Each row of a before or after table is a point. The points were changed in one or more steps. Then noise was added and the rows were shuffled. The steps act on how far a point lies along the listed directions, d1 being the first. Write out the steps. A step turns or swaps two directions, mirrors them in a line or flattens them onto one, adds a multiple of one to another, or multiplies one. Angles are multiples of 10 degrees, from the lower direction toward the higher: turns from -170 to 170, lines from 10 to 170 but not 90. Use the fewest steps. Two steps may share a direction if one is a turn and the other turns, adds or multiplies; they go together, in the order done. Otherwise the lowest direction goes first.

Directions:
(1): [2.2 3.0]
(2): [-3.0  2.2]
Before (10 x 2)
[[ 1.9  0.6]
 [-0.5 -3.4]
 [-1.2  1.7]
 [-0.9 -0.7]
 [ 3.6 -0.6]
 [ 1.0 -1.3]
 [-0.4  3.7]
 [-7.2 -0.7]
 [ 0.0  0.7]
 [ 0.0 -5.9]]
After (10 x 2)
[[ 2.8 -1.8]
 [ 0.3 -1.7]
 [ 1.1  0.2]
 [-1.7 -0.9]
 [-0.4  2.0]
 [ 5.3  4.8]
 [ 4.4 -4.0]
 [-2.4  2.8]
 [-1.9 -3.1]
 [-0.6  0.4]]
Steps: mirror d1 and d2 in the line at 60 degrees

Directions:
(1): [-2.3 -3.5  2.6  1.9]
(2): [ 3.6 -0.9  3.2 -1.8]
(3): [-1.5 -2.3 -1.3 -4.3]
(4): [ 2.7 -3.1 -3.0  1.5]
Before (11 x 4)
[[-2.9 -1.0  2.1 -0.4]
 [ 0.4  1.5  1.1  1.5]
 [-1.3  0.4  3.4  1.7]
 [ 2.9 -3.1  4.7 -3.5]
 [-3.5 -0.2  2.3 -1.8]
 [-3.7 -2.8  0.0  1.5]
 [-1.3  2.8 -1.5  0.1]
 [ 7.7 -2.0  6.4 -3.9]
 [-2.8  1.3 -0.3 -0.1]
 [-1.7  3.7  0.9 -0.5]
 [ 1.3  2.6 -0.9  1.9]]
After (11 x 4)
[[ 3.1  4.4  2.7  9.2]
 [ 1.1  2.7  0.2 -2.3]
 [-1.1  0.8 -2.0  1.0]
 [-1.6 -1.7 -2.7  1.3]
 [ 2.9  4.2  3.2  3.9]
 [-1.3  1.7  1.7 -3.9]
 [ 1.5  0.1 -3.7 -1.0]
 [ 2.6  2.7 -0.6 -2.7]
 [ 0.7 -0.2 -1.8 -2.6]
 [-0.9  3.5 -1.6 -0.6]
 [ 0.3 -1.8 -2.5 -1.1]]
Steps: turn d1 and d4 by -110 degrees; turn d2 and d3 by -90 degrees

Directions:
(1): [ 3.1  1.5 -1.0  4.3  4.5  0.5 -0.6 -1.9  2.6]
(2): [-2.8  1.4  0.6  3.1 -0.8 -3.3 -1.9 -3.8 -3.7]
(3): [-0.2  2.2  1.7  3.8 -1.0  2.8  4.5  2.3 -2.5]
(4): [ 0.0 -0.5  4.7 -0.6  2.0  3.8 -4.1  0.2 -2.0]
(5): [-0.5  1.6 -2.1 -3.7  4.0  1.3  2.6 -2.4 -3.3]
Before (11 x 9)
[[-3.4  1.4 -0.5  1.8 -3.1 -2.9 -0.9 -2.3 -1.9]
 [-1.5 -0.8 -0.9 -4.8  2.0 -0.1 -4.4 -0.5  1.2]
 [-1.4  1.4  1.6  0.5  0.1 -0.7 -1.3 -2.6 -4.1]
 [-2.8  1.0  2.7  0.4 -1.6  0.4  0.8 -0.5 -3.7]
 [ 1.8  1.6 -1.3  3.0  0.2  0.0  0.6 -0.5 -1.4]
 [-2.7  1.3 -0.2 -1.4  0.5 -3.6 -0.4 -3.1 -4.0]
 [ 4.9 -0.2 -3.8  3.3  2.3 -4.1 -0.9 -1.7  7.2]
 [ 1.5  0.4 -0.7 -1.3  4.1 -0.9 -2.2  0.5  1.7]
 [ 3.1 -0.5 -2.6 -1.2  0.5 -2.3 -2.2  0.7  6.4]
 [ 5.4 -1.2 -6.5 -1.7  0.5 -3.8  5.8  0.8  8.2]
 [-2.6 -1.5  0.6 -0.3 -3.6 -1.6 -1.9 -0.1 -2.8]]
After (11 x 9)
[[ 0.7 -1.8  2.9 -2.3 -3.2  0.7 -4.2  3.7  3.3]
 [ 0.0 -3.4  6.3 -3.7 -2.8  1.8 -6.6  2.5 -0.5]
 [-0.8 -0.5 -3.5  1.4 -1.4 -3.5  0.0 -2.2  0.0]
 [ 1.0  0.2  2.9  1.7  0.7  1.0 -2.1  3.5  0.9]
 [-3.5  1.1 -0.9  0.8 -2.3 -3.1 -1.3 -3.1 -2.1]
 [-2.4  2.2  1.0  4.1 -2.2 -3.1  1.6 -0.7 -2.7]
 [-1.0  2.2 -2.0  1.3  1.2 -2.1  2.4 -3.1 -1.3]
 [-0.2  2.3  0.2  3.3  0.3 -1.9  0.5 -2.7 -2.0]
 [ 0.3  0.5  0.6 -1.0  0.4  1.1 -1.5 -0.6 -3.7]
 [-0.2 -4.6  5.2 -7.7 -6.1  2.8  0.1  6.3  0.1]
 [-0.1  0.7  0.0  4.8 -1.9 -0.2 -1.1  2.9  4.1]]
Steps: swap d1 and d4; swap d3 and d5

Directions:
(1): [ 2.6  4.0 -2.9  2.1  1.3 -0.3  3.3  2.4 -1.6  4.1  2.8  1.2]
(2): [ 1.9  0.6  1.8 -0.8 -4.5  4.7  1.3  0.1  4.0  1.2 -0.3  3.7]
Before (8 x 12)
[[-3.0 -5.7  2.7 -2.5  1.7 -2.9 -4.9 -2.8  1.1 -6.8 -1.9 -4.2]
 [-0.8 -2.4  1.6 -1.2 -3.0  2.4 -1.8 -1.3  4.3 -2.2 -1.9  2.1]
 [ 0.2 -1.9  5.2 -1.2 -4.7  6.0 -1.0  0.8  3.9 -0.3 -2.3  3.2]
 [ 1.5  0.7  0.9 -0.1 -2.2  0.9  2.1  2.3  0.8 -0.1  0.2  2.9]
 [ 0.5  1.1  1.5 -0.6 -3.5  3.6  3.4 -0.9  1.9  0.2  0.2  1.2]
 [ 3.4  3.6 -0.9  2.1 -0.4  2.2  3.9  2.8  0.8  5.1  1.8  4.4]
 [ 0.6  0.8  0.9  2.0 -0.3  0.7 -0.5  0.6 -0.8 -0.9  0.1 -0.4]
 [-0.1  3.1 -2.6  1.5  6.3 -4.4  0.7  2.5 -4.7  2.2  1.8 -3.0]]
After (8 x 12)
[[ 0.9  1.3 -0.9  1.0  0.8 -1.9  2.1  2.7 -2.0  0.0  1.0  1.0]
 [-4.0 -3.6  2.6 -2.1  3.2 -2.6 -4.4 -1.7 -0.8 -4.1 -2.7 -3.9]
 [ 0.9  2.8 -1.4  1.2  0.2  0.1  4.6  0.3 -2.0  1.9  2.1 -0.5]
 [-0.7  1.0 -2.3  2.6  6.4 -5.0  0.7  1.7 -4.7  1.6  1.1 -1.7]
 [ 0.2  0.8  1.0  1.7  0.0  0.8 -0.8  0.7 -0.7 -0.9  0.1 -0.3]
 [ 2.4 -2.0  4.4 -2.5 -5.6  5.6 -0.2 -0.7  7.1 -2.3 -0.8  3.4]
 [ 2.2  2.2 -1.6  1.2 -1.8  2.6  2.2  1.7  2.6  2.6  1.1  3.6]
 [ 3.2  4.1 -0.3  2.5 -0.4  3.2  3.5  4.3 -0.6  5.7  2.2  3.3]]
Steps: turn d1 and d2 by -90 degrees

Directions:
(1): [-0.4 -0.2 -0.5 -0.7 -3.4 -2.3  6.9 -1.5 -1.4  1.5 -0.1  0.8  2.1  1.6
 -0.9 -0.9 -4.7 -4.4  2.3 -3.2]
(2): [ 4.1 -0.8  0.5  4.6 -1.8 -1.1  2.8 -0.4 -0.8  2.9 -2.7  0.3 -0.8  3.6
  2.8  2.2 -0.1  2.5 -6.0  1.5]
(3): [-0.8  3.8 -3.5 -0.2  4.3  4.1  2.1  1.1  1.4 -1.3 -0.6  0.8 -1.2  5.3
  0.6 -1.4 -3.4  4.2  1.3 -1.9]
(4): [ 1.8 -0.1 -2.9 -0.3 -0.1 -2.3  4.5  1.8  2.0 -1.7 -0.2 -3.9  0.0 -2.2
 -7.3  0.3  2.1  3.4 -1.1  0.5]
Before (9 x 20)
[[-1.6  0.3  2.0  1.2 -0.2  2.4 -2.4 -1.1 -2.4  2.6 -0.3  3.0  0.0  3.7
   5.1  0.2 -3.4 -2.1  2.0 -0.9]
 [ 1.2 -0.9  4.4  2.2  0.2  2.4 -7.6 -0.1 -1.4  0.3 -1.5  2.7 -0.2  1.7
   7.5  2.3  2.8  0.9 -3.9  3.5]
 [ 0.2  1.1 -0.7  1.3  2.2  2.6 -1.7 -0.7 -0.1  1.9 -1.6  0.5 -0.5  2.9
   3.9 -0.3 -0.2  2.9 -2.4  1.0]
 [ 1.1 -2.4 -1.1  2.4 -2.5 -2.9  4.0 -2.3 -1.4  0.5 -0.2 -0.3  1.3  2.3
   0.1  0.5 -1.9 -2.8 -0.4 -1.5]
 [-2.1 -0.7  1.7  0.1 -1.0  1.5  0.7  0.2 -2.9 -0.1  0.5  0.9 -0.3 -0.7
   1.8 -1.8 -2.6 -4.0  3.5 -3.8]
 [ 0.1  4.7 -6.6 -2.7  4.6  3.6  0.4  4.2  4.0 -3.3  0.0 -1.9 -1.0 -0.2
  -6.7 -1.9  0.2  5.5  2.8 -1.9]
 [-1.9  1.6 -0.3 -1.9 -0.6  2.0  2.8 -1.1  0.3  1.2 -1.3  0.9 -1.2  3.3
   1.1 -3.3 -3.2 -2.5  1.4 -2.3]
 [-3.4  5.6 -4.0 -1.8  6.9  5.4 -2.0  0.8  1.6 -2.5  2.2  0.8 -0.7  4.2
  -0.2 -2.0 -3.4  5.0  4.8 -3.4]
 [-2.9  1.1 -1.8 -2.1  0.3  1.7  3.5 -1.7 -1.8  2.2  0.0  3.6  0.8  4.1
   2.5 -1.4 -6.4 -3.4  4.1 -1.6]]
After (9 x 20)
[[-2.0 -3.9  2.6 -1.8 -3.7 -2.5 -2.0 -2.5 -3.4  2.9  0.5  2.3  1.5 -3.3
   2.1  0.7  0.0 -7.3  1.4  2.0]
 [-1.6 -2.1  3.3  0.5 -0.8  1.0 -3.7  0.5 -2.5 -0.3  0.7  0.2 -0.8 -3.5
   2.3 -0.5  1.0 -3.5  2.0 -0.9]
 [-1.7 -1.3  3.4  1.5 -1.8  1.0 -3.3 -1.6 -2.9  3.0 -0.3  2.5  0.5  1.7
   5.1  0.6 -2.0 -3.5  1.5 -0.2]
 [ 1.7 -3.7  0.7  3.2 -1.5 -2.5 -2.5 -1.1 -0.7 -0.3  0.0 -1.0 -0.3 -1.2
   0.5  1.6  3.2 -0.9 -2.3  1.7]
 [-3.2  1.1 -0.7 -2.4 -2.6 -2.6  5.5 -2.5 -2.1  1.4  3.0  0.9  3.6  0.4
  -2.2 -1.3 -6.1 -6.0  6.4 -6.0]
 [ 0.4  1.9 -4.7 -3.5 -2.6 -1.9  7.4  1.3  1.4 -0.5  0.2 -1.4  2.3 -2.0
  -8.7 -1.9 -3.1 -2.6  4.4 -4.4]
 [ 0.3  0.6 -0.4  0.7 -0.5  0.4  3.2 -2.0 -1.1  3.3 -1.5  1.1  1.3  3.2
   3.5 -1.0 -3.2 -0.4 -1.0 -0.8]
 [ 0.3  2.9  0.9  1.5  2.5  5.3 -0.9  0.1 -0.7 -0.2 -1.9  4.0  0.0  7.8
   7.5  0.1 -3.2  2.2 -1.5 -0.5]
 [-1.4 -1.6  2.7 -1.6 -3.9 -1.3 -0.6 -2.0 -0.6  2.0 -0.5  0.3 -0.1 -1.5
   0.7 -1.9  0.8 -5.2  0.0 -0.2]]
Steps: turn d1 and d3 by -100 degrees
